Rows are points. Each copy is the shape, with its points in the same order, stretched, turned, moved and blurred by noise. Say if it was mirrored as well.
In the rows, zero is written as 128.

Shape:
[[166  95]
 [128  62]
 [136 136]
 [ 87 142]
 [ 95 137]]
Copy 1 (5 x 2):
[[161  66]
 [191  89]
 [121 116]
 [121 164]
 [123 156]]
Copy 1 is: mirrored
Copy 2:
[[123  75]
 [ 76  88]
 [133 123]
 [128 168]
 [118 151]]
Copy 2 is: only turned
Copy 3:
[[122  65]
 [171  49]
 [124 125]
 [157 158]
 [158 150]]
Copy 3 is: mirrored

Shape:
[[105 132 126]
 [161 106 183]
 [167 212 192]
 [108 148 106]
 [145 129  92]
 [127 138 107]
 [163  92  92]
 [130 156 147]]
Copy 1 (8 x 3):
[[117 143 153]
 [197  97 154]
 [220 202 127]
 [106 152 133]
 [116 119 106]
 [120 133 125]
 [121  74  97]
 [155 155 142]]
Copy 1 is: only turned
Copy 2, 8 rows:
[[141 149 138]
 [195  95 165]
 [146 135 249]
 [116 147 143]
 [106  95 135]
 [116 127 138]
 [126  62 114]
 [140 138 173]]
Copy 2 is: mirrored
Copy 3:
[[102 137 113]
 [172 168 175]
 [188 218  93]
 [114 129  96]
 [155 112 120]
 [132 122 110]
 [177  90 152]
 [134 162 115]]
Copy 3 is: only turned
Copy 4:
[[123 112 102]
 [143  90 168]
 [ 69 157 201]
 [119 139  94]
 [162 141 109]
 [139 133 106]
 [192 120 115]
 [108 129 134]]
Copy 4 is: only turned

Shape, 7 rows:
[[121 162 146 123]
 [ 35  67 115 108]
 [121 159  41 141]
 [130 135 133 120]
 [116 163 154 105]
 [138 159 130 178]
 [131 131 155  83]]
Copy 1:
[[116 134 140 154]
 [135  55 213  66]
 [ 77 107  91  95]
 [126 118 126 143]
 [115 124 147 161]
 [117 166 113 126]
 [136 103 139 173]]
Copy 1 is: mirrored
Copy 2 (7 x 4):
[[147 121 140 135]
 [ 50 150 188 149]
 [118 178 113  70]
 [124 121 124 141]
 [141 103 156 133]
 [161 149  94 144]
 [115  89 150 135]]
Copy 2 is: only turned
Copy 3:
[[144 134 124 103]
 [109 175  40  90]
 [100 220 139 109]
 [144 143 116 130]
 [152 141 115  96]
 [102 115 148 112]
 [182 142  96 132]]
Copy 3 is: only turned
Copy 4 (7 x 4):
[[156  85 122 131]
 [ 29 138 171  42]
 [ 75 149 134 220]
 [143 123 117 125]
 [149  68  99 118]
 [164 119 179 167]
 [151 111  78  82]]
Copy 4 is: mirrored

Shape, 7 rows:
[[173 102 123 112]
 [136 161 123 114]
 [127 100 114 104]
 [130  82 152  86]
 [114 185 156 191]
 [150  99  74  88]
 [143 209 130 145]]
Copy 1, 7 rows:
[[144 140 134  66]
 [112 113 121 123]
 [144 154 111 106]
 [132 187 135  91]
 [152  85 148 171]
 [130 142  90  78]
 [107  64 130 140]]
Copy 1 is: mirrored
Copy 2, 7 rows:
[[ 95 166 174 108]
 [116 152 107 101]
 [ 72 155 131 139]
 [ 38 129 147 140]
 [187  69  93 106]
 [ 89 216 146 133]
 [169 140  90  78]]
Copy 2 is: mirrored
